Each row of a before or after table is a point. One or more steps were done to the points. Then noise was added and the rows were shuffled. The steps act on how far a point lies along the listed directions, d1 being the first. Name the steps. A step turns or swaps two directions, mirrors them in a line or flattens them onto one, adds a multiple of one to another, or multiplies one. Angles are multiples of 10 degrees, from the lower direction toward the higher: turns from -170 to 170, lines from 10 to 170 but not 90. Use the fewest steps. Two steps may share a direction if one is a turn and the other turns, adds or multiplies; they go together, in the order done. Otherwise the lowest direction goes first.

Directions:
(1): | +2.62 | -0.58 |
(2): | +0.58 | +2.62 |
Before:
| -0.61 | -0.70 |
| -0.14 | -0.05 |
| -0.37 | -0.55 |
| +0.31 | +0.28 |
| -0.26 | -0.82 |
| -0.80 | -0.84 |
| +0.41 | +0.29 |
| +0.07 | -0.24 |
| -0.69 | +0.05 |
| +0.13 | +0.08 |
| -0.84 | -0.17 |
| -0.30 | +0.20 |
| +0.21 | -0.13 |
After:
| +0.30 | -1.39 |
| -0.07 | +0.16 |
| -0.20 | -0.23 |
| +0.05 | -0.84 |
| +0.10 | -0.15 |
| -0.21 | +0.57 |
| -0.18 | -1.11 |
| +0.67 | -0.60 |
| -0.23 | -0.05 |
| -0.15 | +0.49 |
| +0.38 | +0.11 |
| +0.63 | -0.27 |
| +0.19 | -1.12 |
Steps: multiply d1 by -1; multiply d2 by 1.3

Directions:
(1): | -1.12 | -3.48 | -1.63 | -0.07 | -2.14 | -1.02 |
(2): | -1.83 | -1.14 | +3.27 | -2.43 | +0.09 | +0.65 |
(3): | +3.33 | -0.90 | +1.93 | +0.68 | -2.19 | +0.90 |
Before:
| +0.16 | +0.54 | -0.15 | +0.01 | +0.48 | -0.23 |
| +0.25 | +0.23 | +0.47 | -0.23 | +0.03 | +0.20 |
| +0.05 | +0.25 | +1.10 | -0.47 | +0.29 | +0.33 |
| +0.02 | -0.40 | +0.10 | +0.07 | +0.07 | -0.21 |
| -0.24 | -0.30 | +0.72 | -0.32 | -0.03 | +0.02 |
| -0.75 | +0.62 | -0.49 | -0.02 | +0.61 | -0.34 |
| -1.32 | +0.02 | +0.34 | -0.31 | +0.39 | -0.08 |
| -1.27 | -0.31 | -0.03 | -0.82 | +0.33 | +0.04 |
| -0.72 | +0.59 | -0.66 | +0.17 | +0.79 | +0.12 |
| -0.21 | +1.06 | -0.70 | +0.00 | +0.89 | +0.00 |
After:
| -0.43 | +0.26 | -0.62 | -0.09 | +0.52 | -0.46 |
| +0.29 | -0.46 | +1.08 | -0.39 | -0.35 | +0.27 |
| +0.00 | -0.33 | +0.86 | -0.27 | -0.15 | +0.09 |
| -2.82 | +0.43 | -0.51 | -0.61 | +1.39 | -0.47 |
| +0.18 | -0.21 | +0.26 | +0.10 | +0.14 | -0.13 |
| +0.61 | -0.22 | +0.60 | -0.15 | -0.47 | +0.22 |
| -1.96 | +0.79 | -1.90 | -0.32 | +1.49 | -0.60 |
| -2.78 | +0.44 | -0.85 | -1.15 | +1.58 | -0.31 |
| -2.56 | +0.86 | -1.61 | -0.38 | +1.61 | -0.87 |
| -2.59 | +0.74 | -1.82 | -0.20 | +1.75 | -0.45 |
Steps: multiply d1 by 0; multiply d3 by 3

Directions:
(1): | -0.59 | +0.58 | +3.05 | -0.71 | -1.16 | +3.00 | -1.89 | -2.62 | +1.11 |
(2): | +2.72 | -1.85 | +2.12 | +0.02 | +2.19 | -0.18 | +2.94 | -1.92 | -0.16 |
(3): | -0.64 | +3.48 | -0.04 | +1.33 | +1.72 | -2.52 | -0.55 | -2.90 | -0.39 |
(4): | +2.14 | +1.55 | -1.94 | +2.26 | -2.82 | +1.92 | +1.82 | -1.14 | -0.65 |
Before, 10 rows:
| -0.25 | +0.70 | -0.87 | +0.81 | +0.40 | -0.53 | -0.04 | -0.12 | -0.18 |
| -0.69 | -0.14 | -0.01 | -0.12 | -0.11 | -0.09 | -0.27 | -0.14 | -0.07 |
| -0.57 | -0.43 | +0.49 | -0.60 | -0.11 | +0.55 | -0.53 | +0.02 | +0.56 |
| -0.31 | +0.17 | +0.08 | -0.06 | -0.89 | +0.96 | -0.63 | -0.03 | +0.21 |
| -1.08 | +0.41 | -0.42 | -0.35 | -0.14 | -0.29 | -0.65 | +0.42 | +0.01 |
| -0.39 | +0.51 | -0.33 | -0.17 | -0.10 | -0.41 | -0.56 | +0.21 | +0.14 |
| -0.79 | +1.32 | -0.25 | +0.22 | -0.05 | -0.49 | -0.69 | -0.26 | -0.08 |
| -0.03 | +0.13 | +0.09 | +0.16 | -0.47 | +0.45 | +0.27 | -0.18 | +0.35 |
| +0.34 | -0.85 | +1.16 | -0.39 | +0.27 | +0.76 | -0.25 | -0.21 | -0.01 |
| +0.34 | -0.04 | +0.40 | -0.10 | -0.43 | +0.52 | +0.30 | -0.37 | -0.16 |
After (10 x 9):
| -1.19 | +0.38 | -0.62 | -0.40 | -0.28 | -0.30 | -0.75 | +0.66 | +0.02 |
| +0.03 | +0.10 | +0.42 | +0.13 | -0.40 | +0.65 | +0.24 | -0.51 | +0.40 |
| -0.71 | +0.84 | -0.20 | +0.01 | -0.31 | -0.05 | -0.66 | +0.07 | +0.01 |
| +0.02 | +0.14 | -1.24 | +0.77 | +0.42 | -0.68 | +0.37 | +0.49 | -0.33 |
| +0.39 | +0.02 | +0.84 | -0.14 | -0.37 | +0.73 | +0.23 | -0.81 | -0.07 |
| -0.34 | +0.39 | +0.70 | -0.10 | -0.93 | +1.34 | -0.90 | -0.72 | +0.40 |
| -0.81 | -0.10 | +0.03 | -0.16 | -0.26 | +0.01 | -0.37 | -0.13 | -0.05 |
| -0.89 | +0.01 | +0.86 | -0.61 | -0.36 | +0.89 | -1.06 | -0.51 | +0.68 |
| +0.04 | -0.34 | +1.67 | -0.40 | +0.06 | +1.12 | -0.79 | -0.87 | +0.15 |
| -0.41 | +0.40 | -0.44 | -0.23 | -0.22 | -0.39 | -0.57 | +0.45 | +0.12 |
Steps: multiply d1 by 2; add 0.5 times d4 to d2; multiply d3 by 0.4

Directions:
(1): | +0.92 | -1.30 | -1.62 | +1.58 | +3.59 | +3.81 | +0.67 | -0.06 | -1.54 | -1.25 | +1.60 | +1.16 |
(2): | -2.27 | +0.52 | +0.21 | -0.63 | -0.05 | +2.43 | -0.47 | -4.14 | -0.10 | -1.28 | -3.32 | -1.23 |
Before, 8 rows:
| -0.49 | +0.49 | +0.49 | +0.15 | -0.18 | +0.32 | -0.38 | -0.52 | +0.10 | -0.09 | -1.13 | -0.25 |
| +0.39 | +0.06 | +0.28 | -0.46 | -0.55 | -1.06 | -0.23 | +0.97 | -0.25 | +0.32 | +0.57 | +0.14 |
| +0.34 | -0.43 | -0.30 | -0.01 | +0.76 | +0.31 | +0.13 | +0.56 | -0.27 | -0.09 | +0.74 | +0.40 |
| +0.38 | -0.36 | -0.35 | +0.69 | +0.56 | +0.50 | +0.17 | +0.80 | -0.34 | -0.10 | +0.78 | +0.24 |
| -0.08 | -0.11 | -0.29 | +0.01 | +0.02 | +0.31 | -0.10 | -0.53 | -0.07 | -0.09 | -0.19 | -0.12 |
| -0.47 | +0.24 | -0.04 | -0.30 | -0.16 | +0.22 | +0.03 | -0.76 | -0.17 | -0.27 | -0.54 | -0.13 |
| +0.20 | -0.08 | -0.19 | +0.08 | +0.06 | -0.02 | -0.12 | +0.71 | -0.09 | +0.01 | +0.18 | +0.03 |
| -0.08 | -0.08 | -0.41 | +0.18 | +0.86 | +1.68 | -0.09 | -0.84 | -0.27 | -0.38 | -0.48 | +0.08 |
After:
| +0.56 | +0.05 | +0.23 | -0.40 | -0.51 | -1.23 | -0.16 | +1.21 | -0.29 | +0.39 | +0.77 | +0.17 |
| +0.46 | -0.36 | -0.33 | +0.72 | +0.50 | +0.38 | +0.19 | +1.00 | -0.38 | -0.03 | +0.96 | +0.33 |
| -0.15 | -0.13 | -0.30 | -0.02 | +0.09 | +0.40 | -0.08 | -0.65 | -0.03 | -0.13 | -0.30 | -0.14 |
| -0.62 | +0.52 | +0.47 | +0.08 | -0.16 | +0.45 | -0.35 | -0.82 | +0.07 | -0.17 | -1.35 | -0.31 |
| -0.61 | +0.27 | +0.04 | -0.27 | -0.18 | +0.31 | +0.04 | -0.95 | -0.15 | -0.30 | -0.69 | -0.13 |
| +0.28 | -0.12 | -0.19 | +0.12 | +0.11 | -0.12 | -0.15 | +0.87 | -0.09 | -0.01 | +0.28 | +0.05 |
| -0.18 | -0.08 | -0.44 | +0.11 | +0.85 | +1.85 | -0.10 | -1.11 | -0.26 | -0.48 | -0.68 | +0.00 |
| +0.48 | -0.42 | -0.31 | -0.04 | +0.77 | +0.19 | +0.14 | +0.74 | -0.17 | -0.08 | +0.90 | +0.43 |
Steps: multiply d2 by 1.3

Directions:
(1): | -0.06 | -2.76 | -2.12 | -2.48 | -1.17 | -1.29 | -0.56 | -3.60 | +4.24 | -1.11 | +1.34 | +0.12 | -1.58 | -0.37 | +0.47 | +1.32 | -2.36 | -2.36 | -0.84 | -0.41 |
(2): | -1.97 | -1.02 | -1.90 | -0.02 | -0.67 | +4.22 | -0.06 | -1.89 | -1.95 | -4.30 | -1.59 | +0.25 | -1.80 | +0.34 | +0.36 | -2.17 | +2.50 | -0.63 | -0.31 | -1.45 |
Before, 10 rows:
| +0.44 | -0.60 | -0.35 | -0.62 | -0.39 | -1.11 | -0.30 | -1.00 | +1.86 | +0.46 | +0.67 | -0.26 | -0.25 | -0.32 | -0.03 | +0.54 | -1.25 | -0.58 | -0.21 | -0.13 |
| +0.03 | +0.08 | +0.20 | +0.22 | +0.20 | -0.18 | -0.06 | +0.46 | -0.52 | +0.17 | -0.08 | +0.07 | -0.20 | +0.19 | +0.05 | -0.17 | +0.24 | +0.52 | +0.09 | +0.23 |
| +0.31 | +0.87 | +0.78 | +0.65 | +0.44 | -0.01 | +0.05 | +1.33 | -0.82 | +0.99 | -0.10 | +0.25 | +0.39 | -0.10 | -0.27 | +0.10 | +0.42 | +0.73 | -0.03 | +0.02 |
| +0.08 | -0.19 | +0.22 | +0.07 | -0.11 | -0.31 | -0.02 | +0.23 | +0.08 | +0.15 | +0.14 | -0.05 | -0.10 | +0.18 | +0.34 | -0.06 | -0.25 | +0.11 | +0.04 | -0.03 |
| -0.03 | -0.46 | -0.62 | -0.39 | -0.07 | -0.71 | -0.46 | -0.69 | +1.02 | -0.03 | +0.25 | +0.22 | -0.28 | +0.03 | +0.02 | +0.58 | -0.80 | -0.60 | -0.41 | +0.44 |
| +0.30 | +0.63 | +0.27 | +0.51 | +0.30 | +0.31 | -0.12 | +0.73 | -0.73 | +0.12 | -0.42 | -0.05 | +0.52 | +0.07 | -0.05 | -0.07 | +0.31 | +0.74 | -0.14 | +0.13 |
| -0.13 | +0.39 | +0.42 | +0.44 | +0.21 | +0.61 | +0.20 | +0.54 | -0.74 | -0.02 | -0.13 | +0.02 | +0.27 | +0.29 | -0.36 | -0.29 | +0.63 | +0.41 | +0.09 | +0.01 |
| -0.28 | +0.07 | -0.11 | +0.23 | -0.34 | +0.95 | +0.08 | -0.09 | -0.58 | -1.06 | -0.32 | +0.08 | -0.30 | +0.42 | +0.11 | -0.63 | +0.68 | +0.10 | -0.18 | -0.35 |
| +0.23 | +0.43 | +0.35 | -0.01 | +0.39 | +0.04 | +0.07 | +0.31 | +0.25 | +0.34 | +0.06 | +0.12 | +0.18 | -0.10 | -0.07 | +0.14 | -0.14 | +0.09 | -0.03 | +0.25 |
| +0.05 | +0.44 | +0.16 | +0.46 | +0.25 | +0.31 | +0.16 | +0.70 | -1.07 | +0.07 | -0.51 | -0.07 | +0.50 | +0.10 | +0.11 | -0.27 | +0.82 | +0.58 | +0.52 | +0.21 |
After, 10 rows:
| +0.06 | +0.65 | +0.62 | +0.65 | -0.03 | +0.43 | +0.17 | +0.85 | -0.91 | -0.07 | -0.19 | +0.07 | +0.32 | +0.44 | -0.04 | -0.42 | +0.58 | +0.57 | -0.01 | +0.02 |
| -0.03 | +0.00 | -0.15 | -0.29 | +0.23 | +0.49 | +0.01 | -0.27 | +0.49 | -0.32 | +0.06 | +0.24 | -0.17 | -0.11 | +0.02 | +0.05 | -0.04 | -0.26 | -0.09 | +0.07 |
| -0.18 | -0.34 | -0.28 | -0.02 | -0.03 | +0.29 | -0.15 | -0.10 | -0.29 | -0.47 | -0.14 | +0.06 | -0.56 | +0.16 | +0.14 | -0.29 | +0.34 | +0.22 | -0.07 | -0.03 |
| -0.48 | -0.49 | -0.72 | -0.20 | -0.24 | +1.27 | -0.20 | -0.66 | -0.18 | -1.06 | -0.26 | +0.41 | -0.87 | -0.06 | +0.03 | -0.32 | +0.63 | -0.23 | -0.49 | -0.64 |
| -0.31 | -0.18 | -0.52 | +0.13 | -0.01 | +0.88 | +0.09 | -0.20 | -0.69 | -0.87 | -0.63 | +0.01 | -0.13 | +0.15 | +0.21 | -0.44 | +0.88 | +0.09 | +0.33 | -0.12 |
| +0.23 | +0.05 | -0.07 | -0.10 | +0.19 | -1.21 | -0.38 | +0.07 | +0.77 | +0.71 | +0.30 | +0.21 | +0.14 | +0.07 | -0.10 | +0.73 | -0.85 | -0.17 | -0.26 | +0.72 |
| -0.35 | -0.04 | +0.02 | +0.14 | +0.05 | +1.00 | +0.14 | +0.00 | -0.50 | -0.67 | -0.15 | +0.15 | -0.09 | +0.30 | -0.24 | -0.39 | +0.81 | +0.08 | +0.03 | -0.20 |
| +0.71 | -0.22 | +0.14 | -0.29 | -0.23 | -1.49 | -0.21 | -0.45 | +1.68 | +1.11 | +0.70 | -0.30 | +0.11 | -0.34 | -0.17 | +0.67 | -1.31 | -0.27 | -0.07 | +0.08 |
| -0.02 | -0.35 | +0.04 | +0.00 | -0.19 | -0.12 | -0.08 | +0.02 | +0.16 | -0.11 | +0.09 | -0.04 | -0.30 | +0.22 | +0.37 | -0.12 | -0.24 | -0.02 | -0.03 | -0.11 |
| -0.12 | +0.02 | -0.53 | +0.09 | -0.03 | +1.00 | -0.23 | -0.25 | -0.50 | -1.00 | -0.52 | +0.04 | -0.10 | +0.04 | +0.06 | -0.31 | +0.41 | +0.19 | -0.38 | -0.25 |
Steps: mirror d1 and d2 in the line at 140 degrees
